Each point is reached from the start by the listed moves, each made once or not at all, plus a little noise. Is the number of moves made odd or even? Then give how often each move was made.
(in the rows, 128 means zero)

Moves:
(1): [181 126 122 121 119 124]
(2): [126 180 121 112 132 127]
(3): [132 145 175 135 119 129]
Start: [162 102 110 141 130 108]
Points:
[223 119 155 144 113 103] => even (1, 0, 1)
[214 151  99 121 127 110] => even (1, 1, 0)
[214 102 104 131 118 107] => odd (1, 0, 0)
[169 116 155 148 123 111] => odd (0, 0, 1)

Moves:
(1): [190 127 120 145 133 117 126 125 134]
(2): [131 175 119 124 122 141 127 125 118]
(3): [133 133 189 125 125 134 119 143 119]
(4): [115 127 135 182 136 130 119 124 124]
(5): [126 129 131 120 185 120 137 110 115]
(6): [134 124 125 121 142 172 115 129 146]
(7): [126 127 131 139 128 141 188 136 124]
(8): [126 131 114 133 148 120 123 180 124]
Start: [113 138 127 101 143 121 100 145  94]
Points:
[113 151 182  94 216 112  98 197  66] => odd (0, 0, 1, 0, 1, 0, 0, 1)
[177 187 100 103 235 155  88 177  91] => odd (1, 1, 0, 0, 1, 1, 0, 1)
[182 177 112 118 156 178 148 149 102] => even (1, 1, 0, 0, 0, 1, 1, 0)
[179 184 116 102 215 170 150 132  91] => odd (1, 1, 0, 0, 1, 1, 1, 0)

Moves:
(1): [186 129 123 152 125 122 123 132 126 116 117 126 123 135 117 145 116]
(2): [107 189 129 132 123 135 131 129 122 129 122 140 135 114 119 131 110]
(3): [138 137 210 113 125 134 124 132 149 135 129 135 134 134 137 117 124]
(4): [125 118 149 210 139 144 143 119 146 116 137 100 123 114 101 121 136]
(5): [133 137 126 124 177 131 135 126 139 115 121 120 122 138 132 117 121]
(6): [132 130 124 116 126 170 118 132 118 131 138 116 141 125 117 123 112]
(7): [134 117 135 126 109 143 188 122 124 122 107 120 127 113 152 134 117]
(8): [126 146 136 133 124 120 142 200 134 130 121 111 128 137 137 116 128]
(9): [129 126 103 130 119 141 139 132 195 136 133 134 133 109 129 116 147]
(10): [139 131 130 124 138 134 136 124 120 195 113  95  85 118 127 120 128]
(11): [131 139 124 128 136 125 144 134 116 127 212 142 111 111 154 127 110]
(12): [125 118 125 135 145 127 141 133 126 150 121 176 141 119 126 113 117]
(13): [137 129 125 119 143 125 132 118 129 141 125 110 174 117 128 134 124]
(14): [135 142 119 148 116 130 143 108 139 151 138 128 136 197 149 125 124]
Start: [138 130 146 138 112 105  94 109 100 105 112 170 109 109 109 167 116]
Points:
[142 235 206 150  93 125 135 172 195 215 102 149  92 147 142 122 110] => even (0, 1, 1, 0, 0, 0, 0, 1, 1, 1, 0, 0, 0, 1)
[136 207 131 245 160 149 249 149 191 145 167 174 156 104 159 120  72] => even (0, 1, 0, 1, 1, 0, 1, 1, 1, 0, 1, 1, 1, 1)
[226 161 185 153 129 161 113  99 198 118 119 162 127 179 126 140  90] => even (1, 0, 1, 0, 1, 1, 0, 0, 1, 0, 0, 0, 0, 1)

Moves:
(1): [195 132 137 126 129 131 130 122 121 118 130 128 146 129 133 126 134 129
 131 142 137 130 121 141 114]
(2): [125 196 121 133 133 123 117 125 132 135 134 133 133 133 127 115 126 133
 138 127 134 139 128 129 139]
(3): [124 133 175 138 139 124 128 123 140 130 123 122 127 130 127 130 127 134
 131 129 132 122 133 132 130]
(4): [134 121 121 166 127 115 124 121 126 132 122 136 133 135 138 137 121 121
 128 122 130 130 136 123 133]
(5): [123 121 108 121 194 132 125 128 129 141 125 135 134 135 125 124 121 140
 122 139 122 132 131 119 119]
(6): [129 137 130 146 128 182 124 131 136 129 124 130 132 120 120 121 132 127
 129 118 121 133 132 136 124]
(7): [131 130 129 131 130 129 184 128 114 115 119 116 114 129 133 133 124 129
 130 122 117 141 129 122 125]
(8): [135 136 131 135 134 126 135 184 121 118 121 140 137 131 135 127 139 121
 131 130 126 123 113 130 137]
(9): [146 128 113 128 121 121 142 133 187 140 126 116 118 127 119 121 124 116
 135 129 130 137 131 127 121]
(10): [128 129 128 129 124 126 135 130 115 175 134 127 121 120 121 128 128 130
 126 130 126 127 124 134 128]
(11): [130 124 127 136 131 136 137 139 138 120 203 124 134 141 134 135 123 129
 133 125 133 113 122 120 123]
(12): [127 130 135 126 123 124 140 115 134 131 130 165 127 125 133 133 127 127
 116 122 129 124 122 123 128]
(13): [117 127 124 120 128 121 144 128 131 137 127 135 183 119 121 130 116 130
 147 125 113 129 126 118 126]
(14): [125 128 136 127 122 141 134 124 123 130 118 131 131 172 120 128 136 124
 135 126 126 128 124 135 125]
(15): [123 132 126 118 133 138 124 132 131 135 127 121 132 136 172 145 118 128
 129 123 134 131 126 134 132]
(16): [127 142 120 122 129 130 124 122 138 127 128 125 124 125 119 178 145 127
 122 120 133 119 128 135 123]
(17): [121 127 128 132 133 125 131 117 132 131 136 122 133 125 136 117 173 129
 122 124 126 142 114 121 128]
(18): [131 127 126 130 119 130 127 134 140 125 139 133 133 134 127 140 135 176
 119 138 132 145 128 132 127]
(19): [130 117 122 129 133 131 142 117 125 125 128 149 103 113 131 135 136 135
 192 140 138 119 131 128 127]
(20): [122 132 128 135 118 134 137 121 127 127 129 128 135 125 132 129 128 111
 129 193 120 128 134 118 138]
(21): [127 125 134 124 127 140 133 131 130 132 129 124 133 126 118 126 126 129
 121 129 177 132 117 115 124]
(22): [133 126 141 121 133 130 114 134 132 136 145 138 118 117 126 153 118 118
 131 124 127 178 129 116 133]
(23): [128 133 131 119 125 128 133 133 125 134 132 135 130 130 134 129 141 126
 127 122 132 130 170 124 115]
(24): [118 132 123 132 134 122 137 127 126 119 139 138 139 123 126 123 129 118
 127 132 143 136 134 187 122]
Start: [168 115  98 123 152  94 124 110 118 148 139 171 145  99 127 163 151 108
 119 134 166 119 129 142 124]
Points:
[173 151 118 159 165 142 237 147 192 203 132 169 171  68 152 233 214 133
 197 198 151 152 116 149 129] => odd (0, 0, 1, 0, 0, 1, 1, 1, 1, 1, 0, 0, 1, 0, 1, 1, 1, 1, 1, 1, 0, 0, 0, 0)
[224 119  96 109 211 196 146 105 125 165 137 208 171 146 160 182 179 166
 162 166 237 148 159 158  78] => odd (1, 0, 0, 0, 1, 1, 0, 0, 0, 0, 0, 0, 0, 1, 1, 0, 0, 1, 1, 0, 1, 0, 1, 0)
[144 151  98 143 155 152 187 152 148 147 222 226 249  76 124 205 216  80
 113 164 202 123 128 163 105] => odd (0, 0, 0, 0, 0, 1, 0, 1, 0, 0, 1, 1, 1, 0, 0, 1, 1, 0, 0, 1, 1, 0, 1, 1)

Moves:
(1): [146 106 133 119 144 115 118 124 117 119 125 118 129 131 136 127 119 135
 132 131 120 132 110 137 130]
(2): [142 141 140 141 137 125 134 131 132 134 142 119 119 127 122 131 113 128
 126 146 131 131 130 134 134]
(3): [103 117 155 117 137 141 134 115 145 134 117 134 126 128 136 123 135 129
 134 121 127 126 126 121 121]
(4): [ 85 117 142 159 126 121 114 149 125 134 126 145 115 121 128 149 121 133
 118 125 153 136 121 135 146]
(5): [127 136 108 136 158 138 131 120 110 121 125 136 132 133 128 134 129 126
 135 133 132 113 135 130 126]
(6): [131 153 136 139 114 164 118 124 105 139 141 115 130 136 130 131 141 155
 137 122 109 140 112 126 127]
(7): [134 115 122 132 115 143 149 122 123 141 123 147  95 137 130 138 130 121
 116 127 126 147 120 128 146]
(8): [128 126 136 129 129 132 137 147 106 137 123 142 140 131 136 124 136 125
 125 124 123 131 130 134 134]
(9): [120 115 127 136 137 133 133 146 140 135 114 124 133 106 142 128 122 125
 123 115 135 128 118 131 113]
(10): [133 125 123 133 138 113 103 122 136 155 113 130 115 132 128 132 136 116
 124 126 138 113 144 141 127]
(11): [117 115 126 126 125 143 129 120 144 147 160 127 139 113 111 128 128 129
 127 130 131 137 147 135 129]
(12): [130 134 129 125 124 127 119 129 138 127 135 141 137 125 135 133 138 139
 130 148 129 131 118 117 122]
(13): [128 126 105 148 144 125 152 102 125 130 111 119 158 132 138 128 143 130
 137 124 159 137 114 125 141]
(14): [109 111 118 134 119 147 126 135 127 121 114 130 137 180 121 116 116 139
 118 136 122 143 118 121 113]
(15): [112 137 112 126 132 110 117 120 126 138 147 110 131 121 149 122 123 125
 135 133 120 127 125 136 122]
(16): [132 126 129 115 123 117 140 132 129 127 126 112 124 121 137 151 145 120
 120 127 114 136 139 129 123]
(17): [127 117 126 138 131 115 117 140 125 109 145 140 116 139 139 124 149 145
 132 129 141 126 137 124 129]
(18): [122 122 134 122 126 131 129 121 122 147 128 127 123 126 131 130 121 145
 112 115 127 132 141 112 133]
(19): [137 129 116 128 110 112 132 137 145 138 115 140 124 139 134 147 113 153
 157 126 132 142 142 132 124]
(20): [120 119 129 143 115 141 144 117 115 115 124 126 130 115 125 119 123 128
 131 156 145 124 137 144 130]
(21): [137 137 128 116 132 130 129 124 116 123 123 133 118 123 137 134 130 127
 126 114 150 150 138 133 112]
(22): [121 129 122 127 143 122 128 132 122 121 119 123 118 113 124 120 138 127
 134 133 125 138 132 129 125]
(23): [142 128 128 139 130 121 123 130 128 121 121 136 139 127 144 124 118 124
 124 113 113 141 145 132 136]
(24): [114 141 108 130 122 111 132 123 138 123 122 136 136 133 123 124 123 142
 108 123 117 129 132 170 110]
Start: [116 103 126 161 124 124 148 116 129 104 108 127 114 134 136 123 111 138
 137 135 135 132  98 107 127]
Points:
[100  61 123 225 120 186 171 135 128 156  98 176 100 171 188 155 135 193
 150 161 134 193 148 137 113] => even (0, 1, 1, 0, 1, 1, 1, 1, 1, 1, 1, 1, 0, 1, 0, 1, 1, 0, 1, 1, 0, 0, 1, 0)
[ 65  63  82 235 148  91 195 130  89 101  57 144 128 130 215 140 100 156
  92 156 166 249  75 192 114] => even (1, 1, 0, 1, 0, 0, 1, 1, 1, 0, 0, 1, 1, 1, 1, 1, 0, 0, 0, 1, 1, 1, 1, 1)
[ 76 115 142 218 209 136 147  88  46 142  97 121 125 117 210 137 116 183
 151 104 154 198  93 126 149] => odd (1, 1, 1, 1, 1, 1, 0, 1, 0, 0, 0, 0, 1, 0, 1, 0, 0, 1, 0, 0, 1, 1, 1, 0)
